Every row gives one point. To make a cloud, some directions were put in groups of two or more. Within a group, all points are equally far from the middle, so they leave a hole (a ring in 2 directions, a hollow ball in 3). The other directions are filled evenly. Then the cloud was stretched, turned, moved and blurred a little. How many holes are there, and how many directions does each take, smallest first?

Cloud, 14 rows:
-0.49, +1.90
+2.32, -0.11
-0.94, -2.82
-2.64, +0.44
+1.75, +1.16
-2.90, -0.59
-2.73, -1.49
+0.31, +1.90
+1.77, -1.76
-2.87, -0.18
-2.47, -1.91
-2.84, -1.17
-2.81, -1.21
-2.77, -1.41
Holes: 1 (2)

Cloud, 19 rows:
+1.08, -0.32, -0.90
+0.34, -2.05, +1.04
-5.13, +1.76, +1.52
-1.59, -2.12, +1.74
+0.90, +2.38, +1.05
-0.24, +0.47, -1.29
-0.29, -1.73, -0.98
-3.18, +0.58, +0.78
+1.96, -1.22, +2.02
-3.76, +2.33, +1.58
-3.65, +0.07, +1.90
-2.33, -2.06, +0.58
-2.60, +0.38, +0.35
-0.64, -2.53, +2.30
-1.42, -2.51, -0.36
+0.45, -0.56, -3.59
-2.53, -0.61, -3.84
+0.15, -1.13, -3.21
-1.14, -0.38, +2.25
Holes: 0

Cloud, 50 rows:
+0.52, -1.61, +2.89, -1.58, -1.98, +0.86
-1.29, -2.81, -1.25, +2.48, +2.24, +2.83
-0.26, +1.31, -1.89, -1.87, +1.54, -1.48
+0.98, +0.21, -1.92, -0.83, -3.18, +0.77
-2.33, -1.05, -2.71, +1.55, +2.92, -0.18
-2.66, -1.38, -0.76, -2.59, -0.57, -1.70
-0.43, -1.70, +2.07, -1.22, -0.06, +4.46
-2.84, -0.78, +0.94, -2.84, -0.28, -1.38
+0.46, -2.37, +2.01, -2.51, -1.70, +0.30
+0.11, -1.66, +3.18, +0.28, -1.90, +0.94
-4.08, -1.16, +1.92, -0.69, -0.13, +2.95
-2.21, +2.01, +1.90, -1.93, -1.27, -0.23
-1.78, -0.77, -1.09, -2.34, +2.46, -1.46
-2.24, +0.35, +1.64, -1.78, +1.61, -1.57
-2.25, +1.16, -0.07, -2.41, +3.03, +1.97
-2.79, -2.82, -1.20, +1.37, -1.79, -0.24
+0.49, +0.82, -1.93, +2.04, -0.29, +3.95
+0.08, -3.02, -0.43, +2.84, +1.88, +0.21
-2.22, -0.22, -2.46, -0.23, +0.10, -2.30
+1.72, -0.57, -1.15, +1.94, -1.34, -0.67
+1.18, -3.01, -2.16, -0.49, +1.99, +1.30
+1.08, -1.84, +2.27, -0.42, +2.60, +2.12
-3.65, -2.13, -2.53, -0.06, -1.38, +1.63
-1.46, +1.79, +0.32, +2.44, +1.25, -1.27
-0.98, -3.47, -1.12, -1.59, -1.78, -0.50
+0.92, -2.17, -0.61, +2.89, +2.07, +2.04
-1.81, +1.02, -1.52, -2.40, -1.47, -1.45
-2.33, -2.67, -1.50, +1.39, -0.26, -1.54
-2.78, +0.92, -3.60, -0.60, +0.42, +2.46
-1.48, -2.66, -0.76, +2.62, +2.68, +2.43
-0.53, -2.71, +1.02, -2.05, +2.98, +0.53
-1.27, +0.86, -1.42, -2.19, +0.10, -2.17
-4.16, -1.57, -1.10, +1.67, -1.54, +1.40
-1.29, -2.98, -2.48, +1.36, +2.64, +1.00
-0.20, -2.79, +1.80, -2.57, -1.64, +0.22
-3.14, +1.59, +0.97, -0.86, +2.16, +3.10
-3.70, +1.47, -0.75, +1.86, +0.74, +3.01
-0.04, +1.40, -3.14, -0.26, +2.09, -0.57
-3.81, -0.81, -0.29, +2.01, +2.06, +3.04
+0.06, -2.47, +3.14, -0.02, +0.42, -0.25
+0.78, -1.87, -2.66, +0.31, +0.02, +3.85
+1.77, -1.40, -1.49, +2.58, +1.70, +1.83
-3.39, -2.33, -2.29, -0.21, -1.78, +0.89
-2.83, -2.95, -1.95, +0.49, -1.96, +1.54
-3.55, +0.54, +1.99, -1.84, -0.93, -0.27
-2.50, -1.69, -2.89, -1.50, +2.44, +1.86
-0.70, -2.09, +0.87, +2.18, -2.50, +2.15
-4.33, -0.54, +0.05, +1.86, -1.46, +0.59
-0.79, -1.69, +1.97, +0.70, +0.17, +4.58
-0.98, -2.25, +1.76, +0.97, +2.69, +3.26
Holes: 3 (2, 2, 2)
